Each row is a point. Each copy is the shape, with its points in the same order, turned, moved and blurred by noise. Some copies are also mirrored. Which?

Shape, 9 rows:
2.2	3.4	-2.8
-3.3	-1.8	-0.8
-3.0	-1.4	4.5
-5.3	1.2	-0.9
-4.8	-3.4	5.7
0.1	-0.4	-1.1
1.4	2.8	-2.0
2.8	1.7	-4.3
0.5	-0.1	1.3
Copy 1, 9 rows:
-1.4	-2.6	-4.5
-1.2	3.3	0.4
2.3	1.8	3.8
-4.0	1.4	1.7
2.9	3.8	5.7
-0.2	1.3	-2.1
-1.3	-1.8	-3.4
-1.5	-0.8	-6.0
1.9	0.4	-0.9
Copy 1 is: mirrored
Copy 2 (9 x 3):
-4.7	-0.6	2.6
-0.8	-0.4	-3.7
4.1	-1.5	-1.4
-1.2	-5.3	-3.3
5.3	-0.8	-5.1
-1.6	0.0	-0.7
-3.7	-1.3	2.8
-5.3	1.6	2.7
0.5	0.2	0.6
Copy 2 is: only turned

Shape:
-3.7	5.8	0.7	-1.0
2.7	-1.8	-1.1	1.4
2.5	1.1	1.1	-2.8
2.3	-0.8	-0.2	2.1
0.3	-4.5	-0.4	6.6
1.5	-1.0	0.9	-2.9
4.0	2.6	-0.5	-3.1
0.8	-1.3	-4.6	1.5
Copy 1 (8 x 4):
5.5	2.7	0.0	-0.6
-1.9	-4.3	2.6	-0.8
-0.7	0.1	1.3	-3.2
-1.1	-3.0	2.3	0.8
-1.3	-8.1	0.5	4.9
-1.1	-1.8	-0.4	-3.5
-1.1	0.8	3.7	-4.3
1.5	-5.8	3.5	-0.8
Copy 1 is: only turned
Copy 2 (8 x 4):
-4.3	3.4	3.7	0.4
2.2	-3.0	-2.1	-1.3
-0.9	-3.8	1.9	1.8
0.3	-2.8	-1.8	-2.0
1.6	-0.8	-7.2	-3.8
0.3	-3.5	-0.4	3.2
0.3	-4.2	4.3	-0.2
4.8	0.2	-0.7	-1.8
Copy 2 is: mirrored
Copy 3:
-1.4	3.6	3.2	2.9
-0.3	-1.8	-1.5	-3.8
-0.8	-2.0	-3.1	0.7
-1.6	-1.8	-1.2	-4.0
-3.6	0.1	-0.3	-9.7
-0.2	-1.0	-4.4	-0.3
1.4	-4.0	-1.6	1.6
2.8	0.1	-0.3	-5.8
Copy 3 is: mirrored
Copy 4:
0.5	4.6	1.0	3.1
-0.7	-2.9	-0.9	-2.9
3.5	-1.8	1.5	-0.5
-0.6	-1.8	-1.0	-2.6
-3.9	-3.0	-5.9	-3.6
2.5	-3.4	0.3	0.4
2.7	-1.0	4.1	-2.1
-4.2	-2.0	1.1	-2.3
Copy 4 is: only turned

Shape, 14 rows:
-4.2	-4.2	-4.0	-0.6	-1.0	1.3	3.6	0.4
-1.5	5.3	6.6	-4.4	0.6	-1.8	-3.5	2.6
1.0	0.5	-1.1	0.0	3.9	-3.6	4.2	3.4
2.9	3.3	-2.4	1.5	0.9	-1.3	-2.7	2.8
-1.3	1.1	-3.7	3.1	-1.6	1.3	4.4	0.8
1.1	3.9	-0.8	-5.7	-2.4	-2.6	-2.3	4.6
-3.1	-6.1	-3.6	3.0	0.8	3.1	3.7	4.3
1.6	-1.4	1.0	-1.4	1.0	-2.9	4.9	2.6
0.2	-0.5	-2.3	0.7	2.4	-1.8	1.9	0.9
3.3	1.5	1.8	-1.6	-4.7	-4.5	-4.2	1.3
2.1	4.2	0.4	-2.4	0.3	-3.7	-3.5	0.5
-0.6	-1.5	-4.5	-0.1	2.1	3.6	-0.2	-1.5
3.0	-0.3	-3.8	1.0	0.4	5.2	2.1	-0.4
-3.8	3.4	1.6	-3.4	-1.0	-1.2	-3.1	0.1
Copy 1:
0.3	-4.6	0.3	0.9	2.9	-3.8	4.2	-3.2
0.9	3.9	-1.4	-3.1	0.4	2.4	-3.4	6.6
-1.3	-0.8	2.8	1.6	5.4	4.1	-0.8	-2.5
0.7	4.2	4.5	2.9	-1.1	2.0	-0.4	-1.4
-0.8	-2.3	0.4	6.4	1.3	-0.7	2.9	-2.4
2.7	7.2	0.1	-0.3	3.5	-1.1	-1.2	1.0
-1.2	-4.7	2.4	1.0	2.4	-0.1	8.7	-3.6
-2.6	-0.3	-0.6	-0.1	4.8	2.8	-0.4	-3.3
-0.5	-1.5	3.3	1.6	2.0	1.2	-0.1	-2.9
-2.8	7.2	-0.2	-1.1	-1.3	-1.8	-2.8	-0.8
1.1	4.6	2.3	-0.2	-0.2	0.4	-4.6	0.3
3.9	-3.3	2.6	1.4	-1.8	-1.0	2.3	-3.8
3.1	-1.5	0.0	3.8	-2.3	1.5	3.1	-5.6
1.7	1.3	0.2	-1.0	0.0	-2.5	-2.3	4.1
Copy 1 is: only turned
Copy 2, 14 rows:
0.3	-2.3	-2.5	3.8	-0.4	5.2	1.6	-1.1
4.0	0.0	1.9	-2.6	-1.5	-7.6	3.4	5.0
1.4	0.1	1.7	1.9	0.5	-2.4	-3.6	-3.4
-2.6	-1.8	0.6	-4.5	2.4	-2.5	-2.7	1.0
-2.4	0.9	-2.7	2.7	3.4	2.1	-0.8	-0.2
4.7	-3.8	-2.1	-4.6	2.2	-4.3	0.2	1.1
-2.8	-4.7	-1.9	6.3	-1.5	4.3	-2.2	-0.1
3.6	0.5	0.0	2.2	-0.6	-1.1	-3.8	-0.7
-0.4	-0.3	1.4	0.3	0.3	0.8	-1.9	-1.8
2.4	0.4	-3.2	-7.3	-1.6	-2.9	-2.5	3.9
1.6	0.2	1.1	-6.4	0.4	-4.0	-0.2	1.3
-1.8	-2.3	2.5	-0.2	2.2	5.4	0.7	0.7
-0.9	-0.9	1.5	0.7	5.1	4.6	-2.6	2.9
1.6	-0.3	-0.3	-3.0	-1.0	-2.8	5.2	2.6
Copy 2 is: only turned

Shape (16 x 11):
-0.1	1.4	0.6	1.7	-0.4	4.9	-1.9	-0.4	0.7	3.3	2.6
-4.9	-3.6	0.9	-2.0	1.2	6.5	0.6	-0.3	0.6	-0.2	0.5
1.5	-0.1	-4.2	-1.3	6.1	-1.9	3.8	2.5	-2.4	0.4	-7.2
1.7	-4.4	3.6	-1.6	0.4	3.0	4.1	1.5	2.6	-2.3	-0.3
-1.0	0.6	0.0	-0.1	-0.7	1.0	-6.4	-4.0	-2.2	1.8	-2.5
-0.3	-0.8	-2.3	3.2	1.7	6.0	-1.9	0.3	5.1	0.1	-0.4
-0.6	0.0	-0.4	-3.3	3.4	1.3	-0.1	0.2	3.4	1.0	1.5
3.8	0.7	5.2	0.1	1.0	1.5	0.9	1.1	0.0	4.8	-1.6
1.4	2.7	-2.6	1.5	-1.7	-1.0	1.0	3.5	-0.2	-3.6	0.2
-4.6	-0.2	-3.8	0.2	-0.5	3.2	-2.3	0.8	2.0	-3.9	2.5
-2.8	-5.0	-0.4	-2.2	-3.6	0.3	-5.1	0.5	0.8	2.4	0.8
1.2	2.2	-1.1	-0.1	-2.1	0.3	1.6	-5.6	5.0	1.6	-0.5
-3.1	-1.8	0.5	-1.6	-1.0	3.5	0.3	3.4	1.9	-3.0	-6.2
-1.5	0.5	3.3	1.8	-0.1	-3.8	-0.1	2.2	2.4	5.4	5.2
-0.7	2.6	2.9	3.5	-2.1	0.4	2.0	-1.9	-1.7	-3.1	2.2
-4.3	1.3	0.4	1.7	4.1	-2.5	-4.0	-0.8	-6.8	-1.8	1.1
Copy 1 (16 x 11):
-1.5	-1.0	-0.7	-4.9	2.7	0.5	3.2	0.8	-2.7	4.7	1.9
3.6	1.7	-2.8	-5.3	1.1	-4.1	6.3	0.4	1.4	2.9	-1.2
1.8	-1.7	-2.4	8.6	-1.4	-2.5	2.3	0.0	-1.8	-0.1	-5.1
3.3	-3.4	-4.1	-2.4	-0.5	-0.3	4.7	1.5	6.0	0.4	1.5
1.0	5.2	-0.3	0.3	5.0	-0.3	1.3	1.4	-4.5	1.2	3.2
-4.5	1.5	-0.3	-3.4	0.7	1.4	7.4	2.2	1.1	3.2	-1.9
-1.5	-1.4	-0.6	-1.4	-0.9	-4.1	5.0	-0.2	0.4	0.4	2.3
0.6	-5.6	-4.3	-1.1	4.2	1.8	1.7	1.3	-1.7	-0.9	0.7
2.0	-1.6	4.1	2.7	-2.1	0.9	0.2	0.3	1.7	4.2	1.2
0.4	3.5	4.0	-3.3	-2.1	-2.9	4.9	-0.1	1.3	4.9	0.6
2.5	4.8	-1.0	-3.8	-1.5	-1.4	2.6	4.8	-3.0	0.2	4.5
-5.9	1.7	-3.2	-0.6	1.9	-1.4	-1.2	-0.3	3.0	1.9	2.6
4.0	1.0	0.1	-1.2	1.3	-2.3	3.3	4.4	3.6	0.1	-3.8
-1.7	-3.4	0.0	-6.1	-3.7	0.8	0.4	-1.6	-3.5	-1.8	3.9
2.2	-0.3	1.1	-2.1	2.2	1.8	-0.9	-4.7	2.0	3.6	2.2
5.6	2.6	3.6	0.9	0.8	-0.6	3.5	-6.2	-6.2	0.9	0.8
Copy 1 is: only turned
Copy 2 (16 x 11):
0.5	-0.2	3.0	-0.8	2.2	0.4	1.3	1.4	2.1	-4.4	1.2
-0.3	-2.8	1.8	-3.3	-2.4	0.0	-2.3	4.6	1.4	-2.3	-4.2
4.4	-1.2	-3.3	6.3	-2.9	-0.4	-6.0	-1.2	3.2	5.8	-2.2
-1.8	-0.3	-2.0	1.4	-1.9	0.7	1.7	2.9	-0.6	0.7	-7.3
4.7	-3.2	2.0	-3.9	0.4	1.7	1.8	-2.9	2.2	0.9	2.0
-1.2	-2.2	-2.8	-0.2	-1.5	-0.3	2.1	3.4	4.9	-3.5	1.1
-1.6	-1.4	0.8	1.7	-4.5	-0.8	-0.8	0.5	-0.8	-1.6	0.3
0.5	-0.2	4.5	4.7	1.7	1.7	3.2	-0.9	2.1	1.0	-3.2
1.9	0.3	-4.9	1.3	2.9	-3.9	-0.2	-1.2	-1.4	-0.1	-0.6
-0.1	-2.5	-3.7	-4.5	-1.4	-3.9	-1.3	2.5	0.0	-2.3	1.5
-1.7	0.5	2.3	-7.0	-1.7	-2.1	1.5	-1.5	1.7	2.2	-0.9
-2.5	-0.7	-2.7	0.2	-0.2	5.7	0.7	-3.2	-0.9	-3.2	1.2
-1.2	-5.3	-3.3	-1.5	-0.6	-2.6	-2.0	0.3	3.4	1.4	-6.1
-4.8	2.5	4.3	1.1	2.6	-0.4	1.5	0.3	-2.9	2.1	3.5
1.6	-2.0	-2.3	-0.5	6.2	2.0	1.1	1.9	-3.7	-0.4	-0.5
6.5	-3.6	2.4	-2.5	1.3	-2.3	-1.4	2.8	-2.1	5.1	4.6
Copy 2 is: mirrored
Copy 3, 16 rows:
-3.7	0.9	3.1	-0.5	5.1	-0.7	2.0	0.6	3.8	-3.8	4.5
-2.3	-2.2	-0.1	-0.6	4.3	4.3	4.5	-2.3	0.0	-5.3	2.4
0.1	4.7	-5.1	-3.8	-0.2	0.0	5.5	-0.5	-3.0	5.1	-0.1
0.4	-5.1	-2.4	-1.1	-1.0	-0.1	2.8	0.9	1.1	-4.4	-1.1
-3.0	4.0	5.3	-4.5	4.9	-1.8	0.1	-3.9	-0.9	-1.7	-0.1
-5.9	-2.7	-1.4	-3.5	6.0	-3.3	5.4	-1.2	2.3	-3.3	2.6
-5.2	-1.6	-0.3	-0.4	0.1	-0.3	3.0	-0.2	-0.5	-1.1	3.3
-1.3	3.1	0.0	-3.7	-1.2	0.6	0.8	3.6	5.2	-2.2	1.1
1.0	-0.9	1.2	2.4	2.6	-4.3	4.0	-0.2	1.7	4.0	1.2
-3.1	-4.0	1.6	1.6	7.4	-1.4	4.3	-4.8	-1.0	0.2	3.7
-1.7	0.8	0.7	-0.2	3.2	-0.5	-2.1	-7.1	1.3	-4.3	2.2
-7.7	1.9	0.9	1.5	3.2	-3.7	2.4	2.4	-0.2	-3.3	-2.5
-0.7	-2.2	-1.1	-2.5	2.1	1.8	6.9	-5.6	3.1	-0.1	-2.9
-4.5	-0.3	0.1	1.5	1.8	0.7	-4.6	2.2	5.1	0.7	4.7
0.5	-1.7	4.4	1.2	5.9	-0.6	1.6	4.1	1.4	0.3	-1.0
0.8	1.1	5.0	-3.0	6.3	2.9	-0.8	-0.8	-2.9	4.1	4.1
Copy 3 is: mirrored
Copy 4, 16 rows:
0.5	-0.3	-3.4	2.3	3.1	3.7	-3.2	-0.6	0.7	0.0	2.4
-1.1	2.1	-0.8	6.2	2.7	-0.9	1.1	-1.2	-3.9	-0.6	3.6
-3.0	3.1	1.3	-3.2	-8.2	0.2	-0.9	-3.7	-5.9	-1.1	-0.1
3.3	4.2	-0.9	2.8	-0.4	-5.6	-1.9	-0.4	-1.7	-1.0	1.6
-0.8	-4.6	-1.0	2.5	-1.3	4.6	2.1	1.7	0.3	-2.6	0.5
-1.4	-1.1	-6.2	2.6	0.8	-0.1	-1.3	-2.7	-1.1	3.4	0.5
-2.9	2.8	-2.6	0.3	1.1	-1.1	-1.1	2.2	-1.7	0.4	1.3
3.4	0.8	-2.9	-1.0	-2.5	1.5	-5.5	1.4	-0.8	-3.5	3.6
-0.7	1.2	1.8	-2.7	-0.1	-1.5	-1.7	-4.6	3.4	1.1	-2.5
-4.1	-0.4	-0.5	2.3	5.2	-0.9	2.4	-2.9	0.1	2.4	-1.1
-0.7	-4.9	2.2	3.1	3.3	-0.6	-0.8	4.1	-2.8	0.5	-0.1
1.1	2.0	-1.5	1.3	-2.8	2.0	0.5	3.4	3.8	4.8	1.5
-2.5	-1.3	0.9	3.5	-2.1	-4.9	-0.3	-3.5	-1.7	-0.2	4.1
3.0	-0.1	-0.1	-5.5	5.2	1.5	-3.3	3.2	-0.2	1.5	3.6
4.0	2.5	0.7	-0.3	2.1	1.4	1.9	-3.4	4.3	-1.2	1.5
-1.6	-1.1	1.5	-3.7	2.1	5.2	4.9	-2.8	-1.8	-5.7	0.2
Copy 4 is: mirrored
